Each row of a before or after table is a point. One or more steps were done to the points. Then noise was added and the rows were shuffled. The steps act on how far a point lies along the listed directions, d1 being the first. Write out the steps. A step turns or swaps two directions, mirrors them in a line or flattens them onto one, adds a multiple of one to another, or multiplies one. Angles are multiples of 10 degrees, from the lower direction toward the higher: turns from -170 to 170, lines from 10 to 170 but not 90. Use the fewest steps. Two steps may share a direction if one is a turn and the other turns, adds or multiplies; they go together, in the order done. Otherwise the lowest direction goes first.
In the rows, 128 means zero.

Directions:
(1): [121 172]
(2): [172 135]
Before (14 x 2):
[[ 86 139]
 [ 99 169]
 [152 181]
 [ 90  78]
 [150 172]
 [ 84  86]
 [118 159]
 [160 122]
 [ 90 154]
 [163 120]
 [ 94 130]
 [152 123]
 [120 165]
 [100 123]]
After, 14 rows:
[[112 110]
 [108 106]
 [151 151]
 [ 82 150]
 [115 159]
 [140 170]
 [187 124]
 [153 163]
 [ 78 153]
 [125 180]
 [106  98]
 [154 141]
 [189 112]
 [110 162]]
Steps: mirror d1 and d2 in the line at 170 degrees

Directions:
(1): [146 194 133 147 103 114 130  84]
(2): [ 80 119 127 165  97  84  96 141]
(3): [142 145  97 147 101 182  91 160]
(4): [155 101 135  84  65 115 118 119]
(5): [109 108  89 117 144 140  92  67]
Before:
[[154 153 113 133 152 159 121 112]
 [104 101  98 131 145 118  89 117]
 [133 100 130  96 170  85 141 119]
 [123 120 144 116 113 106 136 160]
 [ 68 158 106 199 164  75 114  86]
 [109 131  99 134 183 166 105  58]
 [ 96 116 115 134 112 163 107 154]
 [103 134 135 161 146 118 120 151]
 [ 74 122 110 176 125  89  77 101]
 [ 97 124 103 116 148 131 120  80]
 [164 144 153  95 137 146 170  88]
 [ 66 132 107 132 201 119 113  57]
 [134 130 128 142 101 109 130 152]
 [106 187 144 170 145 152 136 122]]
After (14 x 8):
[[116 131  96 105 129 149 111  80]
 [132 113 134 125 136 107 150 137]
 [172 137 112  74 120 106 142   8]
 [136 153 146 127 135 108 136  97]
 [132 135 124 143  89 115  95 134]
 [127 134 137 121 154 128 149 152]
 [166 154  99 120 166 159 125 138]
 [148 128 129 133  81 180 114 181]
 [117 127 104 124 170 114 111  73]
 [132 152 161 114  65 117 128 100]
 [141 165  97  89 128 160 101  29]
 [ 75 134 139 141 140 110 135 104]
 [131 103 121  86 165 100 129  18]
 [121 139 102 132 103 148  80  60]]
Steps: turn d1 and d4 by 100 degrees; add 0.5 times d2 to d5; turn d2 and d3 by -110 degrees

Directions:
(1): [ 90  99 100 125 158 181  92 143 161 105 144 167]
(2): [153 128 111 144 149 137 141 125 179 159  49 133]
Before:
[[154 136 137 129 123 119 127 115 135 124  96 132]
 [180 153 151 126 119 100 153 101 125 158  71  96]
 [127 118  92 125 172 182 130 145 185 147  66 136]
 [180 170 162 161 108  78 172 130 113 159  85  93]
 [183 148 118 138 125  83 176  98 137 182  25  86]
 [107 109 118 130 139 152  93 148 167 132 139 172]
 [198 160 164 137  91  85 184 112 110 173  61  77]
 [121 153 147 105  72  80 111 133  36 108 186 115]
 [127 112 113 144 168 155 112 154 186 124  97 166]
 [155 129 141 146 125 120 133 115 125 129 102 114]
 [139 130 117 151 123 122 151 130 152 148  88 109]
 [102  86  97 123 126 193 121 151 132  94 165 145]
 [ 76 111  87 119 161 162  78 153 177 113 132 166]
 [111 126 119 127 151 159 125 122 166 114 102 158]]
After:
[[157 168 141 125 103  55 151 124 111 165  89  86]
 [127 127 138 122 118 127 107 121 115  99 149 141]
 [104 123 128 135 109 126 128 136 105 109 173 113]
 [ 74  94 126 106 128 192  82 151 107  73 215 160]
 [ 80 116 127 142 143 167  90 163 119  83 200 160]
 [158 148 157 136  98  80 141 130 125 166 116 119]
 [178 126 123 139  99 127 183 128 129 156  74  92]
 [ 96 111 133 100 135 161  85 125 108  85 194 142]
 [113 116  73 131 156 179  84 150 181 132  60 182]
 [ 67 102 116  96 124 143  91 127  69  72 233 133]
 [158 152 169 132 105  71 153 135  92 127 147 107]
 [141 154 157 120 105  97 155 107 101 122 128 116]
 [124 113 136 138 127 142 108 126 114 102 151 130]
 [140 156 155 103  97  94 158 128  57 131 163  73]]
Steps: turn d1 and d2 by 160 degrees
